Each wall is flat, endless, passes through zero and stands at right angles to its row. A trip goes straight from one point to another. List the walls that it crosses, first one first.

Walls:
(1): [-8 19]
(2): [12 -6]
(3): [42  7]
(4): [ 79 -36]
Trips:
[  8 -20] to [ 7 32] -> 1, 2, 4
[-71 -27] to [ -7 -42] -> 1, 2, 4
[-22  20] to [ 2 82] -> 3
[ 20 -17] to [36 40] -> 1

Walls:
(1): [ 59   6  23  69  44 -21  22  35 -33  41   3]
(2): [ -4  25  33  22 -12  11  36 -21 -57  18 -64]
Trips:
[ 20  10  13 -38  -6  -8  23 -39  12  26  10] to [-52  84  12 -14  65 -19 -23  55 -28  -3   4] -> 1
[ 11  -8  -3 -10 -34  -2 -11  57   9 -18 -16] to [ 10  14 -30  -5  38  30 -21  13 -10  21 -31] -> 1, 2
[ 44 -19  32 -11 -26  23 -66  25   5  21 -44] to [  1  13  53 -13  -6  15  25  -6  11  -3 -33] -> 1
[ 81 -61 -11   6  23 -24  15  50 -14  16   2] to [ 34  28   0  43 -24  -4  16 -36  39  28 -36] -> 2
[ 26  26   4 -24   4  11 -28  -5 -25  45 -27] to [ 20  -8  -2 -43 -13  55  25 -95  -6  -7 -36] -> 1
[ 61  72  43  43 -21 -18 -16 -42 -49  17  -6] to [ 11  15 -22 -54 -14  16 -26  -1 -36  13 -12] -> 1
[ 10 -35 -35  -9  61  13 -18  73 -43 -23 -36] to [ 10 -32  51 -10  51 -24 -14 -29 -30  47 -22] -> 2
[-20   8 -69   7  51 -48  -2 -34 -51  60   1] to [ 19  18  10  12 -65 -14  64  58 -42 -22 -41] -> none

Walls:
(1): [-10  49 -15 -16  17   9 -23 -29  -7 -23 -37  45 -19 -20   1 -29  23  35
  47   9  -9 -32  15 -40]
(2): [ 16 -22  11  -8 -32  -5 -14  26   2 -13  10  32  -6 -12  -8 -19  27 -19
  -4 -23   7 -40  -4 -33]
(3): [-53  -4  18  -7   5  22 -13   1 -37 -16   7   1  48  31   9  16  30  11
   6 -11 -11  -6  29  13]
(4): [ 23 -35 -22  -7 -42  19  38   5  55  -2 -57  11  -1  16 -14  -8  10   0
   2  13  16  51   8  10]
(5): [ -9   0  61  -5  -9 -54  27   1  21  -5  38 -48  36  -7  24 -40   2 -32
 -27  48 -45  27 -36  82]
(6): [ 35  44 -19   1   5 -24  32  -1 -10 -50  45   6  22  -6   0  23 -26  -6
  -4 -35   8 -18 -48   7]
Trips:
[  1  43  14   1 -26  20  -2  20 -21 -19  -4  -2 -15 -20   2  22 -14   9
   4  38  25  26   7  17] to [-15  15  -7 -16  -5  24   7  -1   2  -4   1  -1  32   6   4  22   6  -7
 -17 -41 -22  -3  39  16] -> 3, 5, 1, 4
[-11  39  27   7  -4 -18 -44  13  -7 -15  14 -10  44  -1  53 -30 -34 -31
  -1 -22   6  25 -20   9] to [ -3  -5 -25   0  -7  -5 -12  -9  -6 -23  -2 -52 -23  -2   7   9 -10 -26
 -33  -5  23   9 -27  -3] -> 3
[-37  31  32  -5   4  41  75  21  21  63   0 -17  -3  20 -14 -22  31   2
  14  16  -9  -1 -28  30] to [-15 -31   7  12  29 -60   0  24 -25  -6  -8 -17  -4 -16 -36  18  12  31
  33  34 -27  14  16  -1] -> 4, 1
[ 32  53   5  42   5 -33   6  20 -15 -31  -4 -35  -3  43 -10  14  -1  -1
   2 -16  52   7  11   5] to [  2   2  -3  23   9  27  12  -3  26  57  -3 -21  12  -4 -13  -2  -1 -39
 -17 -18  31  23  13  -5] -> 4, 6
[-12   6 -35 -22  30  77 -30   5  52 -30  10   8 -29 -34 -31  39  18  53
   7  10   9 -21  -5 -12] to [  6  44  -9  24  16  -1  12 -14  -8 -15 -48   2   3   8 -27 -23  -5 -20
  24  10  32  23  26  12] -> 2
[  4  14   0  11 -26  29  23  30 -22  19  -4 -19  -4   4  45  37  11   0
  -9  33  28   0 -64  62] to [-57 -19  39  44   2   0  42 -36  21 -53 -10 -14 -31  26 -21  20  20   6
  16  11 -22  36   3  23] -> 3, 6
[  2 -68 -32  16  16   1 -18 -19  18 -28 -33  15  25 -69 -11  15 -30  11
  -5  10  18  40  -9  -4] to [ 44  -4  12   5 -17  -6  11 -23   4   0   9  -5  17  38  -9 -10 -29  -1
  -8  21  17  23  -7 -35] -> 6, 5
[  8 -54  -1  -4  12  16   5 -24  13  20 -19  14  22 -10 -13 -26  30  13
  31 -11  12 -12   8  -2] to [ -3 -38   8 -17  17 -27   1  28  50 -34 -16 -40  24 -56 -34   1 -12  16
 -18   2 -17  -7  17 -12] -> 3, 5, 1

Walls:
(1): [ 12   7 -42 -37   1  12  16  -9 -14  -5 -53  28  -8   3   1  10 -34 -26
  20   3  45   0  42  25  55  28 -23 -59  -4 -16  14 -31   0  73  24  20
   1 -12  -3 -20   3 -32  11 -13 -44 -44   8   4]
(2): [ 21 -18 -41  32   3 -11  -1  14  28  37  -5 -24  -7  35   2 -12 -30  37
  14 -40 -30   0   7 -51 -28  -9  -8  57 -45 -13  -3  -5 -15  -5  -6  20
  31 -17 -23   0   9 -33 -29  13  -9  -8 -23  16]
(3): [  2 -24  43  21 -35 -10  31  31  10 -13 -17  29  -2   3  -7   0  -5  20
  44   1  -4 -24 -21 -18   0  25 -15 -18 -15 -20 -16  55 -37  -1 -24  23
  24 -26  12 -47 -25 -19  -6 -19 -10 -31  64  21]
(4): [  3   8 -39 -18 -12   1 -25  -6  14   5  12 -51  16  22 -17  -9 -14 -25
 -15  26 -38   3  13  17  15   0 -38  33 -18 -40  -1 -21  -6 -30  17  -9
 -32 -34  12 -39   3  14   0  29 -23 -17  26  16]
(5): [ 31 -30   5  24 -13 -13 -23 -34  14 -11   8  -6   6 -17  10  54  27 -27
   0 -30 -86   7   8  51  -3 -12 -26  -6 -10 -10 -20  -9 -17  33 -35 -25
  10 -10 -19  -2 -24  34 -31  16  -5 -30 -14  44]
(6): [ 23  11  25  35  14 -39 -29  18  -1   7  21 -36  10  -5 -15  27   7  10
  24  38 -42 -14  37  15   7   9 -17   2 -35  16 -16  -6 -58   0  29  28
   3  -5  18   6  25 -33  -5   4   7   2 -15 -14]
Trips:
[ -2   0  14  29 -22  -7   3  -7  -6  28  24  20 -33  31  19  15  21  41
  19 -15  49   5 -21  31 -16  12 -11 -56  19  -3 -10   0  22  14 -15  19
 -38  15 -12  -3 -21  -8  29  18  26  22  -8 -16] to [ 32   0  59 -32   7  -7  25 -15  24 -17   4   5 -57 -11  17 -54  49   1
  33 -13 -37   4 -30  42 -14  10 -54 -29   2 -37  -9  15 -27 -13 -27  12
  -6 -41  12  11 -18 -29   0 -15   2  23 -29   2] -> 1, 5, 6
[ 16 -24 -27 -15 -37 -49  34  25 -38 -12  32  42 -13   0 -10  11 -11   9
 -29  17  50  67 -32   0 -15 -14  29 -10 -16  52 -15  -4 -37  10 -41   4
 -12  27 -10   2 -46 -19   9  17  -7  -7  -7  -5] to [-15 -51  10 -18  -2  13  17  43 -47  21  42  27 -20  -9 -17  22 -61 -13
 -13  -1   4 -17   7  30  21 -15  51 -12 -40  52 -12  12  15  94  -1   9
  -6 -22  10   1   3  37   6   3 -28  19   2 -39] -> 3
[ 31 -23 -13  67   0  -2  38   3  -8  24  39  -8  25 -33  15 -40  14  20
   2 -32  10  10   5  -9   0  38  13 -44 -37  -8  33   0 -18  -7   5  17
  -3  -6  -2 -40 -30  -3  12  10  50 -21  65 -30] to [ 32 -39  20 -63  22  15   4 -14 -22  -5   9  -5 -14 -12 -44   6   1  10
  -2  16   8 -27  14  -1   2  -6 -30 -22 -13  35 -77  26  -6 -40   6 -20
 -61   3  41   4   6   0  25 -25  83   9  32  -3] -> 2, 4
